Each row of a before or after table is a point. One or more steps were done to the points. Then noise was added and the rows were shuffled. The steps act on how far a point lies along the listed directions, d1 being the first. What was done? A step turns or swaps two directions, mirrors them in a line or flattens them onto one, adds a multiple of one to another, or multiplies one. Angles are multiples of 10 degrees, from the lower direction toward the higher: turns from -170 to 170, lines from 10 to 170 but not 90. Use the fewest steps. Two steps may share a direction if one is a turn and the other turns, adds or multiplies; they go together, in the order done. Otherwise the lowest direction goes first.
In the rows, zero is written as 128.

Directions:
(1): [ 73 112]
(2): [112 183]
Before (13 x 2):
[[ 94  99]
 [165 164]
 [180 139]
 [154 119]
 [161  94]
 [146 144]
 [172  97]
 [ 90  90]
 [ 95  94]
 [156 104]
 [150 115]
 [122 127]
 [144 130]]
After (13 x 2):
[[160 134]
 [175 125]
 [229 156]
 [ 46  78]
 [205 106]
 [167 120]
 [209 176]
 [ 57  81]
 [168 150]
 [ 56  88]
 [115 124]
 [177 112]
 [183 103]]
Steps: multiply d1 by 2

Directions:
(1): [114 120  60]
(2): [ 74 173 134]
(3): [ 85  74 143]
Before (14 x 3):
[[ 63 174 106]
 [179  95 167]
 [127 186 131]
 [110 145 120]
 [126 177 109]
 [182 190 173]
 [174  36 149]
 [ 95  99 123]
 [176 144 184]
 [123 107  65]
 [143 160 169]
 [111  83 131]
 [129 193 161]
 [ 61 171  84]]
After (14 x 3):
[[149 123 117]
 [164 156 109]
 [197 101 103]
 [121  89 126]
 [121 166 153]
 [150 152 142]
 [158 194 136]
 [103  95 138]
 [110 128 108]
 [ 75 146 151]
 [185 158 134]
 [176 156 122]
 [193 101  96]
 [ 26 119 156]]
Steps: multiply d1 by 0.4; mirror d2 and d3 in the line at 100 degrees

Directions:
(1): [117  59  97 179 157 104]
(2): [200 135 144 116 166  75]
(3): [156 151 144 180 169 191]
Before (9 x 6):
[[140 162 154 114  85 179]
 [126 120 144  74 119  75]
 [109 152 124  87  99  72]
 [142 124 145  66 111  72]
 [141 141 123 128 137 148]
 [138 122 113  82 108  80]
 [145 168 157 127 133 163]
 [148 110 112 155 171 108]
 [113 112 129 153 157 119]]
After (9 x 6):
[[116 141 119  99 100 137]
 [106 152 154  87 107 137]
 [118 168 160  72  97 148]
 [134  49  82 211 198 102]
 [165 246 199  33  47 184]
 [ 93 200 140  80  79 131]
 [108  62 109 186 177  97]
 [164 230 184  67 105 166]
 [150 158 128 111 128 141]]
Steps: multiply d1 by 3; flatten d2 and d3 onto the line at 50 degrees

Directions:
(1): [ 91 166  91 125 130  87 184  54 113]
(2): [ 95 157 110 191 134 198  84  90 146]
Before (10 x 9):
[[141 121 128 152 123 160  96 150 150]
 [154 116 106  61 128  51 197 157  89]
 [121 139 148 186 104 223  54 165 148]
 [152  89 140 125 120 165 101  93 125]
 [127 118 161 182 144 204  10 200 162]
 [ 99 171  88 142 145 135 111  55 137]
 [112 115 138 133 138 127 155 140 118]
 [208  70 156  82 131  63 161 228 126]
 [115 140 116 112 117  82 191 103 107]
 [188  70 163 108 132 139  89 229 148]]
After (10 x 9):
[[112 134 152 201 146 217  12 166 163]
 [133 126 123 152 123 161 102 142 153]
 [174  96 155  71 134  92 105 176 136]
 [103 122 135 140 138 128 151 129 120]
 [ 89 164  83 202 148 191  93  68 160]
 [149  88 142 121 122 166 103  93 126]
 [124 128 125  97 117  74 190 123 102]
 [ 98 164  66 113 130  82 205  67  92]
 [139 122 155 174 103 217  55 194 146]
 [ 82 187  59 203 147 135 164  29 138]]
Steps: mirror d1 and d2 in the line at 140 degrees

Directions:
(1): [150 136 112 220 103  67 133 127 194 123 138]
(2): [115 116 138  93 146 104 184  24 160 120 153]
(3): [134 124 196 121  49 100 118 108 107 200 113]
Before (9 x 11):
[[118 130 113  92 159 145 149  98 126 114 133]
 [132 133 121 157 127 111 134 138 140 112 128]
 [124 113 144 125 111 123 103 143  99 156 116]
 [ 84 121 131  62 171 164 142 116 119  98 149]
 [127 121 146 130 105 139 108 162 108 152 120]
 [121 132 137 131 124 125 134 118 137 114 120]
 [141 138 131 135 115 144 107 171 108 139 115]
 [117 116  82 101 195 168 123 142 123  80 132]
 [116 127  77 126 194 150 123 140 143  78 133]]
After (9 x 11):
[[142 134 136 151 107 100 146 102 156 138 133]
 [121 132 138 120 124 137 127 129 124 115 115]
 [129 127  19 167 234 159 119 179 171  28 142]
 [132 113 161 149  81  85 120 109 128 174 123]
 [112 140  88 164 164 151  96 219 145  78 138]
 [119 126 123 111 150 131 149 110 124 104 134]
 [131 142  85 140 159 157 110 181 122 100 120]
 [114 130  24 143 249 163 126 160 164  24 146]
 [132 118 162 152  83  93 134 108 147 163 132]]
Steps: turn d1 and d2 by 130 degrees; multiply d3 by 2
